Rows are points. Examples show where two turns around zero, p and q, send a point. Write where each new point lands after one turn and then the other. Backwards means that the second turn is done in reverse. Each puzzle has new turns, and all numbers are rounded.

Turn p:
[-15 -34] => [ 19 -32]
[23 28] => [-10  35]
[-25  15] => [-27 -12]
[15 23] => [-10  25]
[  2 -32] => [ 27 -17]
Turn q:
[-42  14] => [30 32]
[27  1] => [-10 -25]
[ 15 -15] => [-20  -7]
Where do these land?
q, then p: [ -6 -42] => [-39 -17]
p, then q: [-8 34] => [25 24]
q, then p backwards: [14  8] => [-12 -10]

Turn p:
[  7   8 -34] => [26 23  6]
[ 6 15  8] => [  7 -14   8]
[-10  12  -8] => [ 2  6 16]
[-15  13   4] => [-7 -2 19]
[ 13 -48  29] => [-27 -12 -49]
Turn q:
[-25  26  33] => [-17  42  18]
[ 12 -13   1] => [ 14 -10   3]
[ 28  -4 -24] => [ 18 -19 -26]
[-15  -8 -10] => [-15 -12   4]
Where do these land?
p, then q: [ -2 -11  10] => [-13  -8   1]
q, then p: [ 15 -31 -12] => [ -4   2 -36]
p, then q backwards: [14 44  8] => [ 13 -44  10]
p, then q backwards: [-27  -2  -6] => [-23   8  14]

Turn p:
[  2  -5   1 -12 -37  17] => [-17   6  31  17 -16  -5]
[  5 -15   8 -12  26   4] => [  5 -23 -12   2   0  21]
[  3  20   8  -7  10 -24] => [  9 -15 -11 -17   1 -22]
[  7  -6 -31 -13  11  22] => [14  0 24 -8  6 31]
[ 6 26 10  2 -4 14] => [ 12  -4  11  15  13 -19]
[  3 -16   1  16  26  19] => [ 11   2 -16  15  13  28]
[-29  -6   8   5   4 -20] => [-25   1 -21 -14   8  -5]
[  0  11 -11 -10 -48 -41] => [-18  17  16 -28 -34 -39]
[ 4 -9  7 32 10  8] => [  9  17 -22  19   7   9]
Turn q:
[16 26 41 13 13 -8] => [10 25 11 40 23  5]
[-3  7 24 -1 32 -4] => [-14   2  22  25  14  13]
[ 5 -3  2 12 -3 -3] => [  3   6   1  -2   6 -11]
[ -5  -3 -38 -21  23  45] => [-44 -34 -31   1 -20   6]
[ -1   8 -11  -4 -10 -17] => [ 16  -4  -5 -13   7   9]
[ 11 -21  -8   4 -16 -15] => [ 18  -8   5 -16  -1 -21]
[ -8 -10  -9 -22 -11  17] => [ -4 -12  -7  -6 -30   4]
[-16  -3  -1  19 -28 -14] => [ 14  24   2 -28  -1  -5]
Where do these land?
q, then p: [-11 -28   0  14 -10  27] => [-27   2   6 -20  -5 -27]
q, then p: [-22 -17  -1  -2  26 -22] => [-21 -30 -11  19   8   6]
q, then p: [-7 30 23  3  1 10] => [ 16  17   7  11  27 -10]
p, then q backwards: [  8  12 -16 -11 -17 -25] => [-12 -30  -3   7 -21  -3]
q, then p: [ 20 -13  -2  21 -10   7] => [  5   2 -13 -27 -10 -12]
p, then q backwards: [ 17  30 -16  27  13  -1] => [ 18  10   8  18 -29 -26]
p, then q backwards: [-14 -30  20 -28   5   2] => [-10  -1 -18 -26  29  20]
q, then p: [  9  15  -7 -24  -8   1] => [  9  16  11   9 -11  17]

Turn p:
[  8  42   6 -34   0  -5  20 -29] => [ 19   1  -6 -20  -1  44  38  -9]
[  8 -19 -17   3 -13   4 -12  11] => [-10  -4 -15   5 -12  -9 -24   4]
[  6  30 -24  -8  -2 -20   1   5] => [ 11  11  -1 -13 -36   9  11  -7]
[ 13   2  10  31 -34  31 -33 -28] => [-62 -20   2  -7  10  13 -13 -21]
[ 11  20 -29 -14  17  16 -23   0] => [ -3  14  11   4 -27  35 -17   8]
[-31 -16 -15  10 -11   8  15  -3] => [ -5  -2  -1 -26  10 -20  -7  26]
[ -6  -8  10   9 -10 -41 -35 -22] => [  8 -34  18 -13  -7 -12 -16 -40]
[-23  11  25 -20  11  20  18  36] => [ 9 -2  9 28  6 -4 34 41]
[ -6 -23   4 -14  20 -40   9  39] => [ 48   1  -2  25 -11 -36  -3   4]
[ -1 -22  14  32  18  27  13  26] => [-20  25   6  28  26 -28  -5  17]
[ 21 -17  14   5   4   0  27 -35] => [  5  11 -20 -11  41   7   0 -23]
Turn q:
[ 13 -32   1   4   2   5  -2  23] => [ 8  4 -1 18 29 21  7  7]
[-26  48  42  -1 -20 -10  25   1] => [-20  20  36 -13 -48 -22   9  28]
[ 10  -9   5  -4  10  18 -14 -13] => [  1 -11   4  17  10  -8  -1 -20]
[ -7 -16 -14  -7  29  10  22  -3] => [ -3 -35  -2  -4  21  -1 -10  15]
[ 22  -6 -18  21  -1 -10   4  -5] => [ -7  16 -16 -14  23   4  -9  -8]
[ 11 -18 -45 -16 -20  15 -20   9] => [ 13 -13 -20  -2   3  46  -2 -31]
[ -3  35  38 -18 -25 -21  15 -19] => [-16  16  25 -21 -35 -27  32   2]
[-29  20  35 -13  47 -40   9   2] => [ 28  -9   9 -10 -11 -56   9  47]
[ -4 -34 -33  20 -21  17 -25  -7] => [-10  -1 -41  25   6  31 -11 -23]
[ 13  14 -10  14  -1  15 -13  11] => [  6  13   7   2   2  10 -24 -15]
Where do these land?
p, then q backwards: [-20 -13   3   0 -10  24   3  -1] => [ -7 -11   0   8  15  -2  28   1]
p, then q: [ 30   5  38 -26  -8  -4  34 -37] => [-22 -47   2 -21  38  -8 -29 -11]
p, then q: [-11 -23 -13 -23 -18 -33 -24  12] => [  6  18 -28   9  19  22  30 -23]
p, then q backwards: [-33  29 -25  -6  20  17  13   1] => [ -4  19  15  -5 -13 -20  29  38]
q, then p: [  3  17  -6 -19 -17  19 -28  25] => [-36  -8 -17   3  18  21   6 -17]
p, then q: [-20  39   2  -5 -26   5  -1 -29] => [-17 -40  21   7  -4  16  25  12]
q, then p: [ 22 -18 -28  34  33  10   5  -5] => [ 16  12  41  11  -9  16 -38  -2]
p, then q backwards: [ 20 -21   2  19   2 -24  10  21] => [  3   5  11  17  13  -8 -33 -23]
q, then p: [  8 -15  28  24  24 -13 -12  12] => [  6  31  20  13 -18 -13  11 -23]
